Each row is a point. Before rounding, the points of a table are all equally far from one centre. They may lie mostly on one side of it. Where is the centre, to within rounding?

Points (8 x 2):
[[  6  -9]
 [-46  49]
 [-20  56]
 [ 13  31]
 [-52  44]
 [-22  56]
 [  8  -8]
 [-25  56]]
Centre: [-24  17]

Points (9 x 3):
[[-38 -47  -4]
 [ 22 -27 -20]
 [-45 -38   5]
 [ 39 -41  21]
 [-45 -41  11]
 [-39  -1  20]
 [ 21 -48 -15]
 [  7 -25  60]
 [ 21 -50 -13]]
Centre: [ -3 -28  17]

Points (10 x 6):
[[-28 -40   1 -16   5  30]
 [-36  -8  14   9  20   3]
 [ 17  -9  -3  25  12  15]
 [ -5   8  12  22  28  36]
 [-22  15  22  -9  31   1]
 [-25 -11  -5   6  57  48]
 [-13   5 -21  12  60   4]
 [ -9  17 -13  22  38  19]
 [ 10 -27 -33 -24  56  38]
 [-15  11 -38  -6  35  37]]
Centre: [ -4 -14  -5 -11  33  18]

Points, 16 rows:
[[ 21  24  -2  17 -31   7  11 -38  -5]
 [-12  15 -43  16  -9  15 -19 -59 -16]
 [  2  47  17   7  -6  29  18 -29  12]
 [-60  -1 -17  -5   1  16  17 -25  -6]
 [ 31  11 -48  13  -8   5 -23 -18  -9]
 [ 11  11 -43  16  -5  -4 -17 -56  -3]
 [-29   3 -42   4  -9  -3  37 -32  32]
 [  5   9 -25  18 -13 -32   4  -2   3]
 [-22  35  -1  19  35  37   4 -20  -2]
 [-49  24 -26  -2   7  21 -44 -20  41]
 [-12  22 -14  39  -9   2 -10 -47 -15]
 [  1   3 -22   2 -43  60 -33 -15  19]
 [ 22  -6 -27  23 -18  26   0   1 -22]
 [-19  -1  -1 -18  -7   0   6 -11 -30]
 [ -9  20   5   4 -10  45  -9 -15 -33]
 [ -8  32  14   7   2  -5 -14  22  21]]
Centre: [-11   9 -19   3  -6  20  -8 -16  17]

Points (16 x 12):
[[ -7   6  -4  53 -34 -28  -7  18  -7 -12  -2  10]
 [ 12   9 -50   0  35 -29  17  34 -15 -11 -10  -2]
 [ -4  43 -21   1  -8 -29 -21  12  40 -35  16   5]
 [-25  18  17   3 -39  -5 -25  25  14 -25  11 -17]
 [-13  18 -34  -5 -21 -18 -28  35  40 -34  14   5]
 [ 32  26 -16 -31 -16 -51   3  26  22 -20  24   9]
 [ 33   0 -22 -26  -9 -16 -31   3   0  44  15   9]
 [ 12  33 -53   4  20  -9   8   8  27 -39  13 -13]
 [ -3  14 -51  12 -19 -41 -21  60 -10  15  19 -13]
 [  9  45 -26  -7 -20   5  17  17 -22 -24  -2 -26]
 [ 21  -5 -30   1   1 -14 -13  54 -19 -44   0 -10]
 [-34  19 -25   7   7 -59  14  31  10 -34  26 -12]
 [ 32  -2  -7 -18 -24  13   4  -5  44  -4  43 -21]
 [ 37  20  14  -3   3   6 -30  24  28 -13  16   8]
 [ 20   3  -8 -16 -18 -47 -39  -9   1 -13  -6 -30]
 [ 14  50 -27 -22 -16 -36 -29  23  26   7  22 -15]]
Centre: [  3   1 -17   2  -3 -17  -1  13   1  -1  25 -11]

Points, 19 rows:
[[-25   8  26 -30  19  18 -23  14 -33 -20 -16 -20 -11  -3]
 [-26  22  -6 -30  -5 -11  -8  11 -26 -48  18 -20 -26   1]
 [-14  26 -19 -30   9 -33 -40  -3 -27   6 -23   4 -25  10]
 [-15  27  26 -37 -19   7 -16  10 -42 -27  -5 -21 -27   5]
 [-13 -17 -10  -3  -4 -27 -16  24 -37  -5   2 -21  20  -3]
 [-27   8 -15  -4 -35   7  -5 -24 -35 -20 -20  22 -28 -17]
 [ -9  31  17 -26  -1 -20 -10  -9 -39   3 -35 -12 -30 -22]
 [ -8  28  12  10 -23 -31 -21   6 -32   6 -37 -17  -3 -17]
 [-28   6  27  22  -3 -18  -8  19 -28   9  -5  -9 -29  10]
 [ -5  25   7  -7 -22 -27 -16 -13 -49  -5 -34 -14   0 -22]
 [ -4  13  19   4 -11   8 -16  -7 -60 -33   4   5 -17 -14]
 [-21  -5  12 -33 -22 -16 -12  14 -45 -31 -19 -15 -18   5]
 [ -2   0  12 -28   1   5  -9  41  -6 -20  10 -31 -13 -16]
 [-34  25  17 -16  -7 -10  -8  -6 -44 -20 -39  22 -11 -15]
 [  8  -9   3 -21 -18   0 -19  -8 -37  23 -11 -22  18  17]
 [  6  27 -13 -33  -2   1 -12 -19   2 -55 -17   0 -14  -6]
 [-24  25  23 -33  16 -13  27  27 -19 -19 -17 -12  -2  -8]
 [ -4  45   7 -17   4  14 -10  14 -25 -11 -51 -11   4 -24]
 [ -5  21  18 -45  24  -2  -9   6 -32 -23 -31 -16  -4   8]]
Centre: [ -5  18  -5 -10  -6   0  -4   5 -16  -6  -6   2  -6   1]

Points:
[[  9  -2   3  51 -10 -21   2 -21  31  27  17  13  -1  23  12 -13  -2 -26
    3   4]
 [ 24   2   1  48 -25 -19  19  -3  19 -27   5  13  -1  21  16  15  -9 -31
  -48 -22]
 [ 37  25  -2  41 -18  -5   0 -13  11 -24   8  -3  16  12  45  14 -18  -6
   -3 -31]
 [  8  11 -10  28 -23  17   0 -19  34 -22  22  -1   7  25  13 -29  -4 -40
    7 -25]
 [ 15   9  23  28 -32 -11  23  10  10  18   5  15   2   0   6  13 -36 -27
    4  -7]
 [  8   5 -10  53 -34 -35  -8   5  26  -3  20   3  13  -4  14   0  12 -11
   -4 -50]
 [  2  14  11   5 -13  -6  16  14  28  -7   4  19  13  30  10 -21 -13 -26
  -31 -55]
 [ -4 -12 -15  31 -27 -13  20  -7  49  -8  -4   1   3  24  29   8  -5  -6
   18 -39]
 [  9   1  27  28 -25  -4  14 -13  25   9   6   0 -30  20   2  11  11 -36
    9 -27]
 [ 10  15 -17  50 -20  -9   5  -2  51 -19   7   1  -8  26  34 -18  -5 -16
  -12 -12]
 [ 29  30   8  44 -47 -20  -3  12  29  -7   4  14  -8  21  22 -11  -7 -16
  -11 -15]
 [ 17  26   4  29 -20 -25 -17  -2  37  -3  26  -3   4  13  48 -12   5 -34
    0 -32]
 [ 11  28  17  47 -21 -33   0   5  37   3   7  -4   8  20  40 -13   5 -24
  -19 -32]
 [  3  -6  11  28 -18 -40  32   7  30 -21 -10  15   4  11  28   8  -9 -17
  -43 -19]
 [  1  10   6  37 -45 -22   1 -14  39 -31  17   9  22   8  19   6 -17 -41
  -15 -37]
 [ -5  15   4  40 -57 -41   0  -3  11   5  12   5   8   8  21  -9   5 -15
  -30 -36]
 [  7  18  20  37 -29 -27  14  13  15 -29  33   6  13  26  19 -17   8  -3
   -6 -16]
 [ 14 -22  19  15 -43 -22  -1   8  27  10  21  20 -11  21  16  -5  12 -30
  -15 -25]
 [  8 -13 -14  37 -33 -28  30 -10  38  -9   8  15   0 -25  25   3  -4 -21
   -6 -12]
 [  1  17  14  47 -13  -1   2 -16  34   6  -1  35 -13  11  36   1  -8  -7
  -13 -39]
 [  9  28   5  58 -50 -15  14  -3  21   1   1   0  -6  19  14 -14  -5 -30
  -12 -14]
 [  0  14  -2  33  -9  -4 -24 -12  43 -16   9   5  40  12   5  10  -9 -21
  -22 -52]
 [ 31   6   2  52 -38  -5  -6 -10   8 -13   6  20  -1  14  41  -6  -7 -27
  -22 -32]
 [ 23  10   4  29 -13  14  25  -7  26 -12  17  14  21  25 -12   1  16 -42
   -9 -37]
 [ -3 -10  22  32 -19 -27  -8  10  21  12  25   5  -8  -3  11 -17 -18  -5
  -16 -36]
 [-16   0  19  49 -21 -29  -8  14  33  -5  10  19  -9  12  38  -4  12 -20
   -8  -9]
 [  0  22 -11  41 -23 -33  16   3  27 -17   5   0   6  10  24  -9 -12 -24
  -19 -60]]
Centre: [  3   8  -2  16 -15 -11   1  -7  15  -5   2   5   9   9  13   4   1 -18
 -11 -16]

Points, 29 rows:
[[ 59  -5 -27 -10  -3   7   8  16  14  -9  27  -4  13 -16   5 -10  12   8
  -11  34  20  -4 -18  -9]
 [ 43 -17 -10  16   1   3  -3  20  33 -19   2  -2 -10 -19  -4 -11  26  38
  -12   3  18  12   6 -28]
 [ 29 -16  -1  15  -2 -18  12  35  16  -3  10 -25  -7 -20  10 -17  32   6
  -31  11   8  21  -6   4]
 [ 41 -14  -8 -10   0   7   8  22  16   1  47  -5   6  -7   5 -19  46  39
  -13  14  11   2  -7   2]
 [ 29   6 -42   8  -8  14   5   2  22 -21  -3 -26  -3  11  -5 -36  10  11
   23  21  37  -6  18   1]
 [ 34  10 -29   1  -7   8   2   3  20   7  28 -17 -21 -30 -19 -24   2  14
   -9   7  -7  13  -8  11]
 [ 52   1 -19  -7 -26 -10   7  11  13  -3  21  -3 -19   5  26 -13  19  13
   -6  10  19  -6  25 -10]
 [ 47  -5  -3 -18 -26   1   2  38  27 -10  15 -16 -13   3  11 -25  21  31
   -2  22  15  19  11 -11]
 [ 43   3 -18  22  11  10  -7  32  32  15  19  -4 -19   0   6 -10  29  14
  -22  21  16   8  -4 -17]
 [ 49  -8  -9  -9   4   4 -11   9  25 -17  52 -27 -13 -20 -13 -19  26  12
  -25  11  -2  -2  -2  11]
 [ 55   7  -3 -13  -1 -27  17  12  24  -8  35 -30  13  -4  -3 -15  35  28
    2   8  45 -16  -7 -19]
 [ 47   1 -16 -18   3  -6  13  17  37 -15   6   2  -2  -4  -2   1  20  27
  -21  -2  -2  -9  -7  26]
 [ 30   5  -9  28  13  -8  33  19  11 -19  32 -33 -15   9  16  -1  29  -3
   10  16   1  26 -16   8]
 [ 28  18   1 -16  -8   9  -3  29  18  16  -2 -16  25  -9  -1   3  18  33
    1   9  21  -9 -10 -20]
 [ 26  19 -38   2  13  31  -3  30  30  -5  43 -15   0 -15 -10  -2  25  22
   18   7  38   6  10  -2]
 [ 30  18 -23   9  -2  -1  -1  -4  54 -41   9 -22   2 -26  -7  13   1  43
   -9  33  23  11   4   2]
 [ 55  21 -16   1  18 -23  20  21  19 -22  25   3  -9 -11  12 -13   7  25
  -12  -8  14   9  23  -7]
 [ 38 -22  -8  19   0  22  18  30  33 -12  39   5  -5 -21  -4  -6  -2  32
  -10  -9  24   1 -11   7]
 [ 41 -18   6   3 -12 -18  12  32  22 -11  21 -31   0 -11  -1 -13   1  12
  -23  53  24  37  13  13]
 [ 43  -4  -3  -7 -23  12   6  17  31  17  -9 -17   0 -10   7 -33  21  23
    4  16  36  -6   3   4]
 [ 20   8 -29  -3 -10 -10   7  15   0 -13   5 -28  -2  15   4  16   6  33
    3  11   5 -44   3  10]
 [ 39 -11 -19  19   2   3   1  15  20  -2  17  -9  -8 -33  11 -13  34   6
  -18  10  11  19  -9 -11]
 [ 31 -34  -9  -9   8   3  16  24  28 -11  43 -22   1   2   3 -30  17  26
   -7  32  10  23  -3 -21]
 [ 31  -7 -20  13  14 -14  -1  -5  26  -9  26 -19   9  10  -2 -26  37   8
  -38  26  21  -7  30  24]
 [ 26  10 -24   5  14   9   3  29  29  -8   6 -38   4 -13 -26 -29  -6  36
  -17  32  10 -26  24   4]
 [ 56 -18 -10   0  18   4  -8  31   4 -15  27 -21   2  11  14   3  15  13
    1   9  27 -10 -22 -16]
 [ 25  -2 -20  18 -14 -12   8  18  -5 -19   9 -21   0  -6   1  -8  29   0
  -32   7   0 -15   4  -4]
 [ 14 -19   9   0  -4 -14   1  32  32 -23  26 -39  -7 -21  14 -18 -16  27
  -23  12  15 -21  26 -18]
 [ 60  11  14  -6  -7 -28  24  20  23  -4   7 -20  -6   0  22   3  12  22
   -3   5  29  11  10 -20]]
Centre: [ 17   1   5   8   7 -11   3  11  23 -10  25 -14  -2  -3  -8  -3   7  17
  10  22  22  -2   9   8]

Points:
[[-15 -16  -6  12 -25  -8   0 -33 -20 -32  -1  -4 -16   7   1  41  11 -33
   23  -2  -3  -2  -6  -6]
 [-35   8  29  40 -32 -23  20   1 -11 -22  29  14   3 -18 -15  33  11 -26
   33  14   1  -1  -2 -10]
 [-19  12 -17  49 -28  -7   4  -3 -21 -14  20   0 -23  14   8  46  20  -1
   33  -7 -14  -9 -28   6]
 [-33  -1  -6   9 -40  -5  -8 -19  -8  -9  29  21 -17 -16   4   7  26  -1
   42  -1  13 -24  -1  -9]
 [-33  12 -10  37 -55   5  -9  17 -30 -21  29   2 -14  15  14  41  35 -23
   31 -16  11  15   4  -1]
 [-20 -11  -1  29 -44 -33 -26   1 -19 -21  10  37 -15 -18  -1  20  -1 -25
   50  14  -4   3  -3  -9]
 [-23   0   1  22 -42 -15  14   2 -28  -9  43  33 -19 -19  -4  53  13 -28
   33  -2  11   0   5  -9]
 [-32  -1  -2  32 -27   2 -26   1 -25 -11  41  -4  -9   2 -15  16  29 -57
   12 -12   2 -24 -14 -15]
 [-25 -12 -18  30 -57   5  -6  12   0 -39  30 -14 -20  -9   9  27  48 -35
   17  -4  10 -31  -8  -5]
 [-21 -14 -21  25 -26   6 -38  -3  -9   6  24  -7 -34 -16   2  42  20 -60
   17  -5   7  -8  -8 -10]
 [-27 -12  -6  23 -59  -7 -24  23  -8 -42  41 -28 -36  22   5  24   1 -34
   45 -11  18   8  -9  -9]
 [-23  -7  -5  39 -42 -27 -12   4 -18 -16  56  -6   1  -8   7  41   9  -7
   26 -11  -4 -21 -17  -8]
 [-35 -28  -5  27 -35 -11   3   8  -5   3  44  37 -31   9  -1  41  19 -24
   30   5   7 -11  13  -3]
 [-30 -14 -11  27 -44 -14   1  14 -33 -16  41   3 -14  19  22  34  13 -37
   29   1   8  -8  15  -6]
 [-13 -20   1   4 -28 -16   5   0 -31 -39   9  12  -6   1  14  38 -15 -19
   35  -9   6 -29 -11  11]
 [-26 -30 -18  24 -38  -6 -30 -22 -13 -16  38  14 -16 -26   8  16   7 -17
   23 -12   9   0   9   5]
 [-41   3 -14  29 -31   6  -4   8 -27 -36  60  19 -20  -5   2  19  25 -13
   24  -3  -9  17 -18 -33]
 [-14 -16  -7  38 -39 -15  18   8 -23  -4  33  12 -23  -1   8  43  18  -6
   37  -3  25   5  -8 -20]
 [-50 -15 -22  36 -37 -10 -15  22 -28 -34  43  17 -28   6 -15  29 -14  -7
   42 -23  19 -25 -13 -16]
 [-23 -40  22  21 -29 -25 -16  18 -24 -14  33   0 -31  12   4  37   7  -6
   44  -5   5  -8  -7 -19]
 [-22 -10 -18  29 -45 -14   2   6   2 -18  45  10 -21  -7  16  27  31 -34
    5  -4  24 -14 -17  19]
 [-36  -2 -12  33 -39   2 -18  -2 -14 -11  -3  19 -18  16 -13  36  15  -3
   57  31  26   6 -13 -24]
 [-22  -5 -26  41 -29  -7  10  25 -29 -15  25  18 -13  33  -9  38   8 -35
   43   1  -6  -7 -41  -5]
 [-15  -6   0  39 -50 -25 -25  18 -24 -42  29  25 -24  -1   8  45  15 -18
   35   0  12  18 -19  -9]
 [-20 -25  17  23 -44  -2   5  13 -26 -13   4  26 -35 -20  13  37  37 -23
    1   0  -7   3   1 -10]
 [  5  -5 -11  20 -59 -11  17  27 -15 -22  16   3 -26  12  17  17  12 -27
   23  -4  21 -15   0 -29]
 [ -8  -4 -21  22 -58  23  -2 -10 -21 -24  43  15 -35  -7   5  46  -8 -27
   32   0  13 -14   9   9]
 [-25 -16 -30  25 -51   0 -17  15 -26 -11  42 -17 -40 -28   3  30  28 -26
   44   1   2  -6  33  17]
 [-48 -21   5  14 -40  -9   1  35  -8 -16  42   5  -4 -11   8  40   4  -3
   43   2  15 -30 -45 -18]
 [-37  -5   4  25 -41 -19   1   3  -3 -18  32  21 -42   8  13  31  19 -24
   22  12  11 -17 -21 -23]
 [-11 -27  -7  34 -36  -2  -7   3 -10 -18  29  13 -21   6  20  39   5 -34
   46  10  22  -1   2 -10]]
Centre: [-25  -5 -14   7 -32   7  -9  36  -8 -17  16  -5 -17 -10 -29  23   0 -11
  14  11  -1   3  -7   5]

Points (28 x 24):
[[ 38   3 -50 -43 -14  11   2   7   1   3  44  10  30  10  10 -16  33  -7
    2  11   9  42  10  23]
 [ 39  -5 -35 -14  12  11   7  11   9 -26  13 -18  47 -13  24  -9  29 -19
   -4   3  13  34 -20 -18]
 [ 47 -14  -8 -31   6  26   0 -13  34 -19   6  13  35  12  27 -13  18 -28
  -16  -5   7  49   8 -16]
 [ 49  -6 -13 -20  -8  -6   8   0  24  -1  32   1  29  31  23 -13  10 -33
  -14  30  22  34   1 -30]
 [ 41 -25 -26 -38 -24 -16 -12   2   2 -16  13   3  28  -6  -3 -26  28 -48
  -15  16   4  26  26 -24]
 [ 39 -15 -30 -51   8   0  -7   8   5   0  42   0  28   9  32  -3  37 -12
    9  20   5  18  -7  14]
 [ 40   0 -13 -36  12   4   6  18 -14  -2  11  -2  17  27  39  -9  17 -28
   23  -3   0  23   6  -6]
 [ 38  -8   4 -23  10  -3  -4  -1  11 -10  14 -27  23  23  33   1  17 -11
    1  -4  38  36  -2  15]
 [ 30  -9 -30 -22  10  -4  15   6 -20  14  24  -1   7  -6  41 -23  27 -20
   -5  16  21  17 -10  10]
 [ 57  -2 -32 -29  -9  10   7   8  22 -23  30  21  32   1  41 -31   9  -5
  -16  25   7  35  15   4]
 [ 28  -1 -12  -9  20 -20 -19   1 -14   4  32  -4  38   5  29 -19  13 -26
    5  17   5  28 -21   7]
 [ 51  -9 -40 -15   0   2  16  36   3   0  25  -6  17  15  29  -6  36  -4
   -4  22  -2  20  10  13]
 [ 36 -19 -36 -46   5   0  -4  20  -3   3  10   0  30  -5  35  -7  20 -19
    2   0  -3  32   6 -26]
 [ 38 -14 -21 -21   4  15 -11  11  15  15  -4 -11  35  -6  45 -25   5 -18
   -6  40  11  39  -6  -9]
 [ 50  -9 -21 -24 -20   3  -6  24  12 -10  27  -6  48  19  33  -1  24 -30
  -13  32  18  20  16  -8]
 [ 35  -9 -39 -27   4   0  10   0  -4  14  26  12  51  -5  32 -22  26 -18
   -1  32  19  26 -15 -13]
 [ 34 -35 -24 -15  11  26  -5  14  13  -5  21  -1  51  10   3 -23  20 -15
  -31  10   5  45  17   6]
 [ 48   3 -23 -30   4   0 -21  22  12 -12  35   3  35   1  42  -8  12 -19
   26   9  27  21  -8 -12]
 [ 34 -29 -40 -24   1  -4  -2   8  13 -27  26  -8  32 -16  25 -18  20  -4
  -18   0  13  37 -14 -14]
 [ 31 -18 -52 -33   1   1  -3  17  15  -7  28  10  22   5  36 -27  32  -3
  -32  25   0   5  -8  -6]
 [ 40 -13 -38 -25   7  -1   4  15   6 -35  36  15  31  26  37 -19  18 -33
    1  35  12  31  22  16]
 [ 39 -12 -51 -12   5  24  -8  13  14  -8  32  10  31  14  38 -28  28 -20
    5  25   0  36  16 -11]
 [ 30 -19 -30 -30 -11  15  -7   3  -8  19  36   8  37  -2  20   7  46 -11
    0  27  17  34  10 -12]
 [ 50   2 -39 -29  15   2   0  12  -5   9  25   7   9  26  37 -18  23 -15
    6  12   7  46  13 -10]
 [ 32 -18 -21 -27 -13  13 -14  39   7   9   5  32  27   5  46 -32  19 -12
   -3  19  27  29  12  -7]
 [ 28  -9 -32 -20  15  -9  -8  30   6 -19   9 -25  20  -5  34 -11  36 -19
  -31  29   9  21  -7 -18]
 [ 31 -10 -13 -15 -15  19 -35  10   9   5  14  -6  35 -10  42   7  40 -12
  -23  15  14  24  10  -1]
 [ 52 -15 -60 -25 -13 -12  -4   0   2  -6  27  15  34  12  32 -18  23 -20
  -18  33  -1  21  10  15]]
Centre: [ 20   3 -24 -17   5   5 -11   0  12 -15  -4  17  14   5  -6  -5  12 -11
  -1  24  19  13   9   3]

Points, 28 rows:
[[ 10  18  42 -39   4  30  20  -1   6   6 -38 -17  -4   4   6 -23  26  26
   17  13 -16  21   0   4]
 [-11   5  39  -9  -5  28   8   4 -15 -11 -51  -8 -10  15  -3  26   7   5
   24  14 -14  18  -7   2]
 [ 15  -6  32  -8  -8  30 -28  20   5  -1 -27   7  -6  25   3   5   1  12
   18   7  -4  24  -9 -11]
 [  8  -7  30 -36   1  -2   0  -8   8  10 -49  -3 -13  16  -7   6  51   7
   18 -24 -11  22   2 -20]
 [-16  14  57 -17 -16  14   5  -4  -1 -18 -11   7   2  16  13 -12  28 -12
    4  -2  -1  17 -10  -5]
 [ -2   0  52 -13   6  30  16   3   0   2 -22   8  14   5 -13   1  -5   0
   25 -16  -2  15  11 -14]
 [ -6   5  39   1  -5  12  -4  13 -16  -7 -35  18  -6  19   4   4  35   6
   24  17 -14  21  10   4]
 [  1  11  52   1  -6  10  -5   9 -12 -13 -48   1 -19 -14   6 -11  16 -12
   23   1 -11  24 -14 -12]
 [  6   7  48 -11  -8  32   7 -16 -27  -9 -35 -14  10  17   5  -2   9   5
   -2   0   0  17   3  -9]
 [ -6  27  31   4  28  25  13 -25   1 -18 -25  14  -5  14 -10  -4  36   7
   10 -14 -32  18 -25 -15]
 [ 10 -28  22   4   7  47   6   7   2  -8 -45   7 -18  13 -12  -2   9  21
    8  -1 -18   7   9  -3]
 [ 10  11  48  -8  -6  36 -13   0   8 -21 -31 -10 -22 -14   7  15  16   8
    0   7   0  24  22  -8]
 [ 18  17  15 -10  21  10   1  15 -32   4 -36   2   1   8 -17 -15   1   8
   29  -8  11  11  -6   8]
 [  4  -7  36 -15   0  40   4   2 -17   4 -35   5  -7  -3   3 -10   4  10
   28  -2 -24  39  -8  -4]
 [ -2   1  32 -25 -16  31  12   8 -27  -5 -15   1   4  18 -10  -5  24  -1
   24  10 -17  32 -20  -2]
 [-11  13  28 -23   0  19  -4  -3 -11   9 -48  -7  -3  26   1 -26  44  14
   23   2 -29   6 -12   5]
 [ 10  18  21 -13  16  33 -12  -1 -17   7 -34 -10 -16   1  16 -14  22   6
   33  10 -11  43  -8  -6]
 [ 23   3  28 -26   2  20  14  13 -12   4 -22   0   2  37  -3   3  13   7
   10  -9 -21  19  10   6]
 [  1  -1  51  17  -3  20  -6 -10  18  13 -24  -3   2  10  13   5  22  16
   15 -12  -7   2   0  -8]
 [  0   5  36   1 -12  21   2   8 -12   4 -60  21  -9  17  -5   3  13  11
   -4  20  -7  18   0 -18]
 [  3  18  40 -17   2  32  -1  -3 -24   2 -42   3  -6  30  -2   6  17   7
   12   4  -4  14  18   3]
 [  4   9  35  -7   7  30 -17  20 -26 -20 -30 -11   8 -19   4   2  17  17
   16   6 -10  35 -21 -11]
 [ 11  17  28   0   4  40  27  -7 -14 -13 -29 -16 -26  -3 -28  -5  16 -14
   -3   1 -29  21 -11  15]
 [ 18  -7  26  11  -9  13  14   0 -15  -4 -32  -8  -9  -8  10 -12  10  -5
    3 -10   8   7  -4  24]
 [ 13   0  34 -11   3  11  12 -17 -19  16 -37 -11   0 -18  20  16  19   0
    8  -1   1   8  13 -13]
 [  0 -30  28  -3   1  43  -5  -2 -13  -2 -30   3 -22  13  16 -15  -1   1
   11   4 -10  16  -5  -7]
 [ 24  11  43 -12  11  15  -1   8 -12  -5 -20  16  -7   4   7  17  30  -6
   15   3  -7  22 -19 -28]
 [ -9  11  44  -4   0  19  15  -2  -4  -7 -35 -10 -29  22  20 -15  29  11
   14  -1 -18  19  16 -20]]
Centre: [-10   2  15 -15  14   8  -3  -1   6  -2 -21 -10 -10  -2 -16  -6  19   5
  -4   4  -7  15  -6  -8]

Points:
[[  5  16  15  22 -25  -9   6   2  -8 -20 -21  19   9  27  22  -5  11 -30
   37 -16  -1  -7  22  17]
 [-13  10  25  28 -11  18  19   8 -23 -23 -26   8  33  28   4  15  43 -27
   27   5  52  35  24  14]
 [ -2   8  19  22  -8   8  11  -8   6  -8 -33 -14  16  34  30  17  -4 -56
   32 -28  27   6  21   5]
 [  6  16   7 -12  -9   1   8   0 -17  -4 -34  19 -26  30  21  11   2 -47
   42   7  23  37  17  -5]
 [-17  26  15   4 -23  -9   1  10 -20   8 -23  19  14  28 -22  24  22 -45
   31  10  40  24  19  -3]
 [-28  29   0   7  -2   1   6 -20 -11   7 -35  14  10  11  18  -4  11 -27
   38 -12  59  36  12 -12]
 [ -4  -3  12 -11  -6  -3 -16  -9  -4  -4 -25  12   5  50  18  12  -9 -23
   25   6  26  22   9  -2]
 [ -6  -5   0  11 -36  -1   3 -26   8  -7 -34   5  -8  22  12  26  19 -28
   23 -12  45   0  21  -8]
 [ -2   2   9  -2  -9  13 -28  11  -2  -1 -51  15   7  41  15   8  18 -35
   26  -2  34  23  11   7]
 [ 17  -3   5  14 -31   6   1   0  -4 -21 -45  17  12  23  18  -4   7 -60
   28 -10  49  16  16  -6]
 [  3  -6  21  16 -15  13  14  -3  -5  -5 -33   8  17  51  10  16   7 -32
   26 -30  51  35  14  12]
 [ -8   1   8  39 -32  -6   5   2 -10   0 -14   5  23  42  26   2  17 -17
   41  19  59   4  33  25]
 [  5  18  13  28 -15 -12  13 -12 -16  12 -24  15  24  43  21  27  14 -53
   -1   8  24  -2  28  -6]
 [ -3  20  12  25 -16   5  -5   2 -25   8 -25  28 -23  17  15  17   2 -32
   13   5  53   5  49 -11]
 [ 14  11   8  11 -23   8   7 -32 -18 -12 -38  18   8  23  17   1  25 -50
    9  20  39  25  29  24]
 [ 19   1   3   4 -20 -16 -20 -12  -9  -6 -22   2  -4  27  20  14  -9 -55
   17  -9  15  16  40   8]
 [  9 -16   6  22  -6  19 -22 -17 -11 -15 -23  40   5  27  10  21  13 -25
   12  -8  32  12   0 -14]
 [ 18  13  -8   6 -37   4   6  18   5 -13 -45   4   8  32  22 -11  19 -30
    6 -11  15  15  25  -2]
 [ 11   7 -27 -14 -16  -7   4  -2 -14  -7 -39  32   8  38  20   5  -2 -38
   40   7  57  17   6  12]
 [  1  12 -12  -8 -13  20  -4 -15 -12 -17 -37   9  21  37  10   0   5 -41
    1  11  19  26  19  15]
 [ 14  19   9   9 -43  -3   5   3   6  11 -44   2 -18  30   9  18   0 -45
   19  21  39   6  12  11]
 [  9   9  24  13 -21  24   0  -3 -15   1 -48  12   7  22  24  13  -2 -31
    2 -11  58   1  32  -7]
 [-10  -4   4  -8 -11  -2 -12   6  -5  -6 -42  18   4   8  -4   2  19 -44
    0   5  39 -23  28   4]
 [ 25  15   1   8 -24  24  -4 -34 -14 -17 -15  10 -14  29  32  47  19 -28
    3   8  32  18   2   7]
 [ 13  20   3   8  -1   4  -8 -20  -2  12 -33  31  22  28  33   6  17 -34
   42   7  23   9  28   2]
 [  2  36  -9  14 -16   8 -15   2 -32 -25 -39  19  13  22  11   5  -5 -39
   -5  10  38  29  17  -5]
 [-13  -1  -6  28 -32  22  21 -25 -15  -8 -28  20  10  22  12  17 -12 -44
   27  -7  30  12  11  -2]
 [ 13  -3 -22  35  -3   0   0   8   5  -9  -3  25  11  27  17  -4   7 -57
    6  18  13  -9  15 -23]
 [  8  -3  -1  19 -44  16  -6   4  -7   1 -31  -2  25  41  10  19  11 -48
   37 -16  34   4  23  10]
 [ 28  -2  27  26 -19  15  -4  -5  12   7 -40  20   7  27  23  12  10 -49
   20   0  30  14  28  19]]
Centre: [ 13   5  -6  15   2   0  10  15 -20   6  -2  -6   5  -2  20  13  16 -28
  14  -1  41  14  -1  16]
